Every row gives one point. Examples show where two turns around zero, p and q, send a point. Where does a point land after both, in the order given? Backwards means that the second turn is done in reverse. Each puzzle has new turns, and all numbers are rounded.

Turn p:
[53 36] -> [-50  40]
[  2 -28] -> [26 10]
[-28  -2] -> [ 10 -26]
[-27  -6] -> [ 14 -24]
Turn q:
[20 -4] -> [-17 -10]
[-42 -44] -> [ 2 61]
[-21   3] -> [18 12]
[24 50] -> [ 16 -53]
[19 -5] -> [-17  -9]
Where do these land?
p, then q: [-18 -47] -> [-39 -31]
q, then p: [ 3 45] -> [25 37]
q, then p backwards: [15  2] -> [-8 13]

Turn p:
[-30  19 -32 -21] -> [ -5 -31  -2  42]
[ 12  -9 -16   8] -> [22  2  7  0]
[ 10 -56  40 -23] -> [  5  -9 -42 -59]
[-25   7  19  25] -> [-29  -4  25 -12]
[ 33  38 -11  11] -> [ 8 42 11 29]
Turn q:
[ -3  18 -16 -23] -> [ 14 -18 -12 -21]
[30 21 17 -2] -> [ -9 -35  12  14]
[ -6  21 -33  76] -> [  9  28  77 -22]
[-12  20  19 -20] -> [-22 -18 -17 -15]
[  8 -34   8 -22] -> [  7   7 -30  27]
[-17 -46   5  -9] -> [  1  36 -30  18]
Where do these land?
p, then q backwards: [ 42 -30   1  -6] -> [-21 -13 -42 -18]
q, then p: [ 23 -19  37 -16] -> [ 11 -19  44  -9]
q, then p: [-48  -3   3  13] -> [-27  -8 -15  39]
q, then p backwards: [17 12  0 20] -> [-14   5 -13  21]
q, then p: [-34  40 -41 -11] -> [ 10  -1 -65  13]

Turn p:
[26 20 -2 -8 30 45 14 -4] -> [-43  17  22 -17 -11  11  10 -32]
[  7 -29  30 -26 -18 -51 -22 -32] -> [  7 -11 -23  59 -27 -11 -18  38]
[ -6  10   0  19 -29 -27  49   3] -> [ 25 -23 -43  -4  11  32  -3 -19]
[-14 -25 -12  36  31  58   9 -11] -> [-22  37  -5 -39  15 -43  -3 -36]
[ 9 35  4 63 13 16 15 29] -> [ -9   8   7 -44  46  31 -32 -22]
[-16  -6   2 -52 -48 -25 -54 -32] -> [  6 -17   1  64  -3 -22  40  58]
[-36  -3 -15 -31  21 -25 -34 -29] -> [ 13 -27  28  38  -7 -48   6   4]
[-29   7  16  12  30  42  13  35] -> [-21 -12  11 -65   4 -16  -6  -8]
[ 59 -10 -23 -13 -29 -33  10  39] -> [ 42  30   2   9 -28  63   6  17]
Turn q:
[ 67 -35 -24 -14  22  -9  -6 -14] -> [-25  -7   7   4 -30  48 -37 -44]
[-11  -4  15 -17 -10 -44 -17  -7] -> [ 16 -18  -4  -2  -7  34  30  17]
[-27  50  55 -11  -5 -14 -45  18] -> [ 20  43 -27  -1  -6   2  71  30]
[ 20  22  42  -4 -20  -7 -42   2] -> [ -2  33 -12   1 -43  14  34  21]
[-44  26  16  49   5  15  41 -12] -> [ 37   3  28  26  26 -61   5  12]
[  7 -49 -41  -7 -12  23  17 -36] -> [-30 -33  15   9  10  12 -62  11]
[-20  47 -39  31 -12   5  69  18] -> [ -7 -29  41 -13  31 -76  17 -26]
[ 34 -50 -16 -38  -7  21  13  -5] -> [-37 -29 -28   5 -15  20 -48 -11]
[-10  -8  41  13   6  -7 -17  37] -> [ 42  19 -31 -15 -17  -5  10   5]
[-48  13 -24  52  -6  18  -1  16] -> [ 24  17  30 -32  36 -42  -9  22]
[ 30 -14 -24 -52  39   0 -12 -16] -> [-36   0 -18  16  15  53 -13 -35]
Where do these land?
p, then q: [  2  -9  19  26  23   3 -10  -7] -> [  7  18   1 -10  12  25  20  12]
p, then q: [ 26  27 -40  44   2  40  14 -19] -> [ -8  25  19  64  40  -3  15 -10]
q, then p: [ 58  11 -10  37   9 -25  13 -68] -> [-55   0 -59  -2  41  -5 -28  37]
q, then p: [ -9  -1  19  23  19  -3 -12 -20] -> [-20  13   7  -6  14  28 -16   1]
p, then q: [-44 -15  27 -69 -27  20  -4  19] -> [  9 -78 -30 -39  -7 -22  -8  -6]
q, then p: [ 48  57 -12  34 -65   6   7  51] -> [ 25 -80 -52  37 -25  20  29  28]
p, then q: [  9 -55  11 -32  22 -12  -3   2] -> [-13 -17  16 -37 -35  -5  30  26]
q, then p backwards: [-32 -26  14 -19   5 -26  33  15] -> [-43   9  -1   5 -26 -33  23  -2]
q, then p: [-26   7  13 -63  20 -13  -3  35] -> [ 24  17  12  -9 -17 -15  25 -67]
p, then q: [-32   4 -42  18 -10  10 -35  -7] -> [ 29  -3   2  26  -9  10  17 -51]

Turn p:
[  1  -3 -25  20 -18 -19 -16  13 -15  16  25] -> [ 42  19 -17   0 -18  -6  -1 -21  -1  -9  -1]
[ -3  18   3   0  -7 -19  31  13 -20   8   0] -> [ 11   6  -1  26   3 -28 -10   3  11  20  10]
[-11  14  25  13  12  36 -15  20 -11   8   4] -> [-17 -17  -3 -10  -1 -14 -38  -8  10 -29  -8]
[ 29   3   5  -2 -10   5   3  -4  -3  20  -3] -> [ 18  -5  -6   2  15   5 -10  19  -8  -7  15]
[ 26  -5   2  19   5   7   4 -25   1 -27  24] -> [  0  -8 -29 -10  -2  -4  17  24 -19   1 -29]
[  1  16  -8  16  24 -21 -12  -3   8  15  -4] -> [  6 -11 -10  17 -31  16   2   2  14  -5   9]
[  2  -5 -22  22  -9  20 -17 -21   2 -11 -41] -> [  0 -22   4  18  18  36   7 -21 -20 -10 -23]
[-30 -31  35  18   3  14 -18 -12 -19  12  10] -> [ 13 -24  27 -33  -3 -16  -3  -6  23 -21 -29]
[ 26 -22   7   9 -19 -13 -23  -5   5 -37  -7] -> [  8  25   7  -6   1  26   5  19 -22   1 -39]
[ 17  -8 -11 -37  20  -5  45  40   7   1  12] -> [-26  39  -3  14  10 -34  17  19   1  -5  42]
[-76  20   4 -50  -4 -11  27  -8  67   9  -6] -> [-50   1  14 -27   8  17  16 -35  56  62  44]
[ 21   3 -15 -28   2   6  -8  -8 -21 -16 -13] -> [ -6  -1  14   8  -1   1  -1   5 -46   4   8]
Turn q:
[ 16  40  20   0 -23   8  35 -18  12  22  16] -> [ -2 -48  17  17 -28  12  -4 -16  23 -23 -11]
[-38  21  20   4  45  29 -33  11 -24  48  -1] -> [  4 -35  41 -51  14 -32   7  32 -21   6  31]
[-19 -11 -10  20  22  24  -6  25 -19   4 -32] -> [ 11  11  21  -2  11   2   5  35 -38  21  14]
[ 11 -24  -2  22 -21 -10 -16  25   3  -7   8] -> [ -3  10 -29  28  16  -9  16  -2 -13  -4  14]
[  4   2  29 -12 -14 -23  33 -27  -3 -27  14] -> [  0   3   2  23 -16 -11 -32 -31  36   6 -17]
[ 11   8   3 -31   7  -3  15  12   8 -26  16] -> [  1  13  -4  -2  -3  22 -23 -15  27  -6  19]
[ 34 -12  14 -13   0 -26  10  -7   5   4 -18] -> [-15  26  -2  14 -29  -8   9   6  26  -9  -6]
[  7  22  23 -42 -44   7  20 -30   6  -3   5] -> [ -8 -22   0  -1 -50  11 -11 -49  19   4  -8]
[-26 -22 -21   9  10  -9  -5  13  16  14 -10] -> [-15  20   8  -8  24  -2   5   6 -32 -13  -8]
[ 13  -6 -29  -4 -14 -17   6  -6 -19  -9  11] -> [ 17  16  -8   7  11  11  21 -19  15   5 -14]
[-26  22 -23  24  17   7 -39   7   2 -11 -15] -> [-13 -15 -10 -23  36  11   4  29 -20  29  -3]
[ 13 -40 -23  25  13  14 -20  -4  11 -10   5] -> [ 23  21 -37  -1  14  -7   2  24 -23 -13 -10]
Where do these land?
q, then p: [-14 -18   2 -45  -9 -13  31  29  -5  -9  16] -> [ -4 -39 -27 -31 -16   5 -15  14  -8  27 -15]
p, then q: [  9  11 -36  -5 -19 -17 -16  13  41 -45  20] -> [ 16 -42  34 -23  -5  41  23 -10 -10  17 -18]
p, then q: [25 31  4 24 11 -7  5  5  7 -1 -4] -> [  3  -2 -17   8  24  15  19  13 -27   1   1]
p, then q: [ -4  28  20  -3   4  -2  -3 -24  -3  -9 -22] -> [  0   4   0  -3  -3 -26  14   6 -35  -6  13]
q, then p: [ 14 -37   8  -8 -13  -5 -10  17  14 -12   3] -> [  9  -3 -30  10 -18  -6   0 -22 -14  21  -6]
p, then q: [-34 -43  16 -22  22 -16  12   6  -2  27  17] -> [-33   3   2  18 -15  -4 -36 -31  30 -29   6]
p, then q: [ 11  -4  21  -7  14  13  13 -34 -29  11  27] -> [ -5  49   3  13   5 -12  17 -17  11 -10  20]
q, then p: [ -5   5  -5  37  15  27   1 -10 -12  -8 -20] -> [ 15  16  15  19   5  -6 -18   7   1 -39   8]
q, then p: [-27 -10   9   1 -11 -26   6  -1 -41  24  -3] -> [ 16 -21  11   9  -8  -7   3  37  33  24   1]
p, then q: [-18 -18  19  -5 -18   9  22  -7   4  28  13] -> [-15  21  -2 -17  -5  -2 -15   4  24 -33   4]
q, then p: [ 22  38 -26  13  -3  25 -47  22  24 -20  -7] -> [-17  14 -10  -9  18 -32  25 -42 -14 -42  27]
p, then q backwards: [ 20  16 -32  19   7  12 -13 -17   0  15 -42] -> [  6  16 -14  23 -35  26  22  26  18  -4  15]

Turn p:
[  3   8  -5  11  14 -20 -15 -18  -3  32 -45  32  31  19] -> [-20  45  15 -23 -16  -5 -11   5   4  -4   8  13  26 -47]
[  5 -30  16 -31  38   7  39   5  20  35 -48  35 -28  17] -> [-12  34 -43  -6 -27  17 -25 -31 -41  -8  13  57 -13 -16]
[-24 -23  26 -25 -11 -30 -13 -40   1 -46  41 -14  -9   8] -> [ 39 -25  22 -32  30 -17 -17  -4  -4 -33  -3 -25 -47  14]
[ -5   8  -4   9  -6 -36  22 -25  34 -42  44  22 -14 -40] -> [-24 -54   8 -13  20   4  14 -40  -8 -39   7 -41 -20  -2]
[ 27  36  -6 -21  -1  54  32   7  10  13 -21 -33  52  26] -> [ 18  14 -53  50  -2 -16  -4  25   5  28 -41  -2  20 -45]
[ 10 -16  31 -17 -18   6  43 -45 -44   0  40  33 -41  25] -> [ 17 -19   3 -26  59  36 -21  -8 -46  34  18  10 -47 -15]
[-48  -1   3  -9 -25  41 -31   4   5 -38  14  19   0   5] -> [ -8  21  17   4  14 -38 -10 -15  -5  23 -23 -36 -28  43]
[-29  18  23 -28 -23 -31 -23   2  38  30 -30 -48 -54 -57] -> [ 17 -20 -40  -2 -36 -36 -12 -17  35 -20  88  -9   3  38]
[ 55  37   7   9  12  35  -7 -12  40 -17   3  16   6  37] -> [  4  40 -40   4  27  19  44 -19  17   4 -34 -20  -6 -34]
[-27  -9  35  44   6 -15  46  31 -20  -2  19 -31 -18  16] -> [  9 -61   7 -24 -29   5  16   6   5  37 -16  39 -28   7]
[ -1 -30  -1  -1  38 -19   2  23 -38   1 -42   5  -4 -34] -> [-27   4  24  17 -21  -3   1  23 -15 -28  24  58   0  11]
[ 31   6  22 -31 -25  34 -43 -12 -16  21  21   0  45 -44] -> [ 13  31   6  46   2   8   0  53 -10   1  30 -63  -9  -7]
[ 31 -24  -2 -23 -44  12  12  29   4 -45  15  37  37  35] -> [ 38  18  39  41  13   5  13 -38 -41  10 -46 -18  -7 -18]
[-46  33 -48  34  32 -41 -26  33 -45  41  22 -37 -32  13] -> [-12 -35   9 -65  -7  -9  15  45  18  20   6  30  73  53]
[ 15 -28 -40  56  37  39  -1  31  32  38   3   2  19  13] -> [-38  21 -15   6 -46  59   2   6  22   9 -56   7  30  12]
[  1  14 -56  22 -24 -36 -36 -13 -18 -22 -36 -39   8 -41] -> [-13 -17  42  25  19 -29  -5   9  63 -33  26   1  51  10]
Turn q:
[  4  -9   6 -45   9  -1 -17  48 -21  10   4  -6 -44  29] -> [-22 -25  -8   0  19  22 -12 -47  40 -27   5  13  20 -31]
[ -8  34 -19 -11  25 -12  15 -43 -39  -3  40 -52  -4   8] -> [  7   7  40 -21  45  15  26  31  -6 -26  24 -16  51  15]
[-19  -8 -18  -6  12  -4  30  10  32 -10 -10  33 -61  34] -> [ 14  12 -32  -6 -12   3 -30 -30  25 -41  12 -54 -16 -15]
[-37  11  15  -8  -2  47  15 -17   6  29  10 -26  28   7] -> [-10  44  11  -4  16 -21  -4  17 -23  18 -21  -4  37 -34]
[  2  40 -23 -17  31  12 -12 -48 -22  44 -11   6  23  29] -> [ 36  35  56 -21   3   2  -2 -23   7  16 -15  -3  48  22]
[-28  34  41  -7  22  -1  29 -23  -4  15  18 -11  39  24] -> [  5  12  23   6  24  18  -5   4 -51  25 -15 -34  43 -13]
[ -7 -17  -2 -32 -17  -8  40  23 -33   3   8  64 -30  -8] -> [ 18 -23 -27   9 -48  26  26 -24   9 -46 -26 -13   7 -32]
[ 24 -27  35  39   5 -30 -34  49  26 -22   9  47 -19 -26] -> [-44 -39 -22  26 -48  24  -8 -20   0  19  27   0 -62  10]
[  5  -1  33  44 -76 -48 -12  11  45  12 -38  -1  11 -29] -> [-33 -38 -55 -20 -13 -25 -13  18 -20  44 -48  -1 -44  46]
[ 14   0  32 -17  -5  -5 -12  24  30 -46 -36  29 -31 -54] -> [ 12 -36 -44 -26 -23  19   6  -4  12  33  22   6 -59 -33]
[ 32 -10 -44 -45   9  14   8 -40  10   7  43 -28  37  33] -> [ 35   4  57  24  17 -10 -37  49  26 -21  -4  11  42  -1]
[-45 -29  10  51 -42 -35 -72   8  26 -39 -26   4  38 -49] -> [-34 -37 -29  22 -12 -75  43   9  -8  70  13   0 -54  30]
[ 22  38 -47   2  14  52  23  -7 -32   0  38 -18  12  43] -> [ 20  67  28  29  30  35   4  21  23 -32  -1  12  39  10]
[ 12   7   7   5  -9  43  -4 -62 -33   6  13 -28   3  30] -> [  0  39  63 -14  38   1  15  20   2 -13 -32   1  -1  -4]
[-16  47 -24  -3   5  26   8 -15  -1  44  23 -28  16 -16] -> [ -6  45   7 -24   0   1   5  29   0  15   0   7  63   8]
[ 25 -36  -8  17   1 -26   2  52  -1 -43 -55   4   9  -9] -> [ 23 -32 -47  26   6  -9  -5 -28 -13  -7  21  41 -52  17]
[ 20 -73   5  32  16 -23  -6  30  12  -5 -29  10 -28 -45] -> [-22 -34 -22  -9 -43 -25 -12 -20 -22 -28  36  34 -60   3]
Where do these land?
p, then q backwards: [-12 -33  51   1 -20  14  -7  21  28   2  -9 -38  18  42] -> [ 25  -3 -22  -9 -15  20   2 -21  27  -7 -41  65  14  -9]
q, then p: [ 29  14   4 -11 -24  26  -3 -56 -17  -3  -9  20 -19  22] -> [ 15  22 -49  24  -6 -18  20 -21  10  -4  24  24 -29 -13]
p, then q backwards: [  7  23 -20 -47 -17 -20 -22 -13  25  -5   1  -1 -25  -1] -> [-35   8 -34  -4  27 -20  23   5  -6  -5 -22 -18 -14  25]
q, then p: [-15 -40 -14  -7   5  17 -10  15  10  14   6  22  58  19] -> [-18  -5  50 -20 -19  12  18  -2  35   8  27 -10   4 -33]
q, then p backwards: [ 22  59 -36  13 -20 -27 -12   5 -43  22 -64 -21 -18 -70] -> [-13  22  11  16  52 -21 -19  44   1  17  16 -23 -92  54]
q, then p: [ 19 -37  36 -14   6  41   0   8  26 -25  33  -4  13 -24] -> [-36 -12  20  13 -28   9  24  -1  -8  18  41 -14 -13  48]
p, then q: [  2   1  31   1  56   7   4 -17  28  14  22  -6  30  23] -> [ 29  -3 -53 -22  10  -5  17   0  39 -11   7  31   0 -15]
q, then p: [-15 -23  56  -7  31   3 -19  29  -3 -33  23  38  26  34] -> [-41 -26  10  -9 -10  37 -21  33  51  22  26  -3 -40  12]
q, then p: [ 17  45  -7   2 -47  12  -3 -11  -1 -14  51 -10   7  18] -> [-12  14 -36  16 -53 -18  20  -7  13  23 -38  21   7   5]
q, then p backwards: [-14 -32  24   6  48  62  10  61  42  -5  19  28   8  50] -> [ 30 -28   0 -24 -41  39  31 -36  28  20 -68  43  34 -27]
q, then p: [-45  31  -9  -7 -28 -19  35 -21 -20  17 -25  -7 -20 -49] -> [ 28 -23  -8  44  16 -21 -27   2 -41 -20 -12  24  44 -24]
p, then q: [-13  -3 -34  46  -7 -69  -4  -4 -32  66 -24   8 -52 -59] -> [-38 -11  35  81 -27 -21   2  39   3  26 -24 -37  32 -69]
q, then p backwards: [  1   0 -13  26   0   5  -4 -20  31 -54  -3   5  10  14] -> [  2  -3  39 -20 -24  34 -26 -15 -14 -14   9 -15   2 -16]
p, then q: [-35 -32 -65  17  55  -5 -26  22 -70   3  -9 -33 -22  -3] -> [ 11  -8 -13  86  -2   5 -20 -78   1  39 -22 -26  -3 -26]
q, then p: [ 51  26  -5 -19 -39 -48  61 -20  -6  -1 -13  -3 -13 -14] -> [ 32  53   1  62  17   8   1 -14 -15  -9 -36  44   8  19]
